Each row of a before or after table is a point. The points were changed in one or more steps. Then noise was added and the rows were shuffled. The steps act on how far a point lies along the listed directions, d1 being the first. Write out the steps. A step turns or swaps two directions, mirrors them in a line or flattens them onto one, adds a multiple of one to another, or multiplies one. Angles are multiples of 10 degrees, from the lower direction toward the higher: turns from -170 to 170, lines from 10 to 170 but not 90. Use the fewest steps. Two steps may share a direction if one is a turn and the other turns, adds or multiplies; they go together, in the order done. Otherwise the lowest direction goes first.
(in the rows, 128 means zero)

Directions:
(1): [185 151]
(2): [151  71]
Before:
[[130  96]
 [ 72 170]
 [ 84  79]
 [189 105]
 [183 109]
 [165 118]
 [100 148]
 [ 30 104]
 [164 135]
 [131  89]
 [184 107]]
After:
[[ 97 141]
 [136  95]
 [187 119]
 [ 66 160]
 [ 98  72]
 [139  89]
 [166 124]
 [186 114]
 [162 140]
 [194 117]
 [ 35  87]]
Steps: turn d1 and d2 by -10 degrees

Directions:
(1): [169  65  94 130 177 174]
(2): [197 137 102  99 132  58]
(3): [ 72 124  56 156 155  90]
Before:
[[ 42 174 102 160 143 138]
 [192 191 170 120  82  54]
 [136  98  54 129 153 184]
 [133 105 171 118 138 164]
 [194  80 123 116 139 148]
 [106  92 134 165 154 202]
 [164 220 156 102  64  72]
 [ 89 199 123 126  90  39]
 [187 174 147  93  70 100]
 [ 69 112 104 171 156 168]
 [113 108 101 147 140 124]]
After:
[[141 139 154 123 103 113]
 [ 34 131  71 184 147 186]
 [209 135 124 112 135  81]
 [178  82 150 120 128 175]
 [158  94 114 113 163 112]
 [ 53 103 107 207 154 191]
 [198 159 143  82  88 149]
 [113 212 115 120 117  64]
 [ 80 100  81 160 133 198]
 [171 171 138 110 111  64]
 [ 15 164 121 166 110 123]]
Steps: turn d1 and d2 by 160 degrees; turn d1 and d3 by 110 degrees

Directions:
(1): [170 157 110 148 101 176 166  64 111 185  43 133]
(2): [132 181  49  84  70 100 107 156 152 183 155  83]
(3): [159 102 104  51 194  94 146  50 155 109 128  88]
Before (9 x 12):
[[135 112 154 124 170 108 133 113 131 102 130 135]
 [148 120 138 141 148 157 163  78 115 136  79 134]
 [138 120 107  95 149 125 142  78 133 123 101 113]
 [123 125 145 141 134 142 124 115 123 117 107 129]
 [111 112 140 140 117 126 130 143 121 124 135 129]
 [112 139 148 161  94 146 119 164 113 149 113 156]
 [109  94 172 133 173 114 123 134 124  76 153 140]
 [138 109 149 127 166 131 136  92 130 117 104 123]
 [129 127 124 124 131 132 125 123 127 137 128 127]]
After:
[[157  81 104  31 223  91 156  15 156  84 112  85]
 [105 129 135 155  87 132 122 168 116 140 138 134]
 [110 123 147 136 134 129 113 137 128 107 131 126]
 [131 122 128 122 139 131 128 117 126 131 126 127]
 [139  91 132  71 204  88 128  78 155  91 141  93]
 [115 130 105  81 141  81 105 148 149 111 183  96]
 [ 75 161 180 239  32 177  98 248  86 160 120 199]
 [128  80 160 111 201 116 146  92 130  78 133 127]
 [145 117 115  69 184  72 127  98 156 104 156  98]]
Steps: turn d1 and d2 by -80 degrees; multiply d3 by 3

Directions:
(1): [ 99  24  93 145  64  99 173 122 135 140 111 186 120 124 112 122 136  73
  50 114 184 199 162 176]
(2): [174  72 123 198 188  87 173  73 204 146 135 141 133 101 179 173 142 142
 163 120 109 120  34 175]
(3): [137 161 132  86 200 102 220 147  91 175 117 207 107 139 154  94  92 104
 164  95 206 132 110  59]
(4): [185 170 101 138 106 118 114  49  89 151 194 182 106 114 149 143 131  59
 203 156  97 138 217 169]
Before:
[[126   7 104 164 102  72 196  96 145 150 107 162 117 115 143 125 133  82
   82  96 150 171 128 167]
 [114  91 116  90  92 133 106 173  91 128 121 147 121 146  94 106 138  87
   85 134 153 181 185 128]
 [120  81 132 129 177 102 187 160 143 138 106 155 134 123 143 113  94 147
  101 104 164 129  67 114]
 [ 85 152 110 110  37 169  45 173  95  72 124  88 137 125  80  93 132  99
   75 158 102 145 226 148]
 [145  63  92 159 100 100 141  85 174 141 142 140 148 138 144 159 165  90
   94 156  81 150 124 166]
 [171 184 140 139 181 140 105 129 140 127 158  80 120 151 124 129 123 155
  194 124  92  85 105 103]
 [150 101 145 154 143 121 102 125 193 110 132 104 142 127 131 162 142 134
  106 139  88 128  99 141]
 [141 115 100 129  51 144  71  86 115 118 165 112 140 126  93 134 125  72
  130 168  61 141 224 192]
 [108 123 139 161 158 141 102 141 148 110 116  70 132 124 137 143 158 172
  124 116  95  86  68 136]
 [183  72 144 200 157  90 104  54 216 107 152  59 146  72 145 207 163 138
  162 154  48  96  83 208]
 [170 176 153 135 200 108 169  85 138 172 154 175 124 104 171 137 116 124
  199  84 121  86  88  88]
 [137  69 107 162 135 130 140 114 191 117 109  94 152 132 125 134 149 140
  112 141  87 117  62 175]
 [125  90 164 152 131 137  78 147 171  85 117  68 146 119 130 145 145 174
   69 142 102 118  70 155]]
After (13 x 24):
[[ 74 155 111 101  34 178  45 186  96  64 117  80 133 126  72  86 134 109
   63 151 110 143 234 140]
 [144  98 163 150 146 126  99 133 161 105 133  98 140 115 144 148 142 152
   97 138 110 119  80 148]
 [181 150 153 161 216  97 170  64 165 176 148 165 133  99 176 157 126 134
  198  82 100  87  64 111]
 [155 102 144 150 145 112 114 118 197 119 135 111 140 123 136 172 139 135
  110 138  93 129  96 145]
 [103  35 111 129  72  96 169 123 103 142 107 157 117 132 110  97 124  78
   65 106 159 171 181 143]
 [110  99 117 118  40 154  57 120 129  95 135  74 150 129  75 126 126 106
   89 164  63 140 206 182]
 [ 98 105 124  73  77 149  98 192  75 128 119 148 117 151  79  95 133  87
   72 134 159 183 206 107]
 [176  60 140 212 169  85 112  59 232  99 139  51 155  70 148 209 162 158
  154 152  49  91  52 204]
 [131 129 135 174 182 132 118 116 150 125 129  88 129 114 151 157 157 156
  151 123  99  96  56 141]
 [141  79 102 160 137 115 141 107 180 124 121 106 147 133 130 128 142 132
  122 139  89 121  77 173]
 [133 102 125 125 171  96 188 144 111 151 126 176 131 122 149 111  81 123
  116 107 169 129 106 112]
 [186 156 139 174 204 132 124 113 178 132 161  84 124 135 141 152 125 159
  218 118  88  79  67 125]
 [122  66 101 142  88 110 130 115 160 131 134 120 155 143 129 147 161  96
   78 155  89 145 136 153]]
Steps: add -0.7 times d1 to d2; turn d3 and d4 by 20 degrees; multiply d4 by 0.4
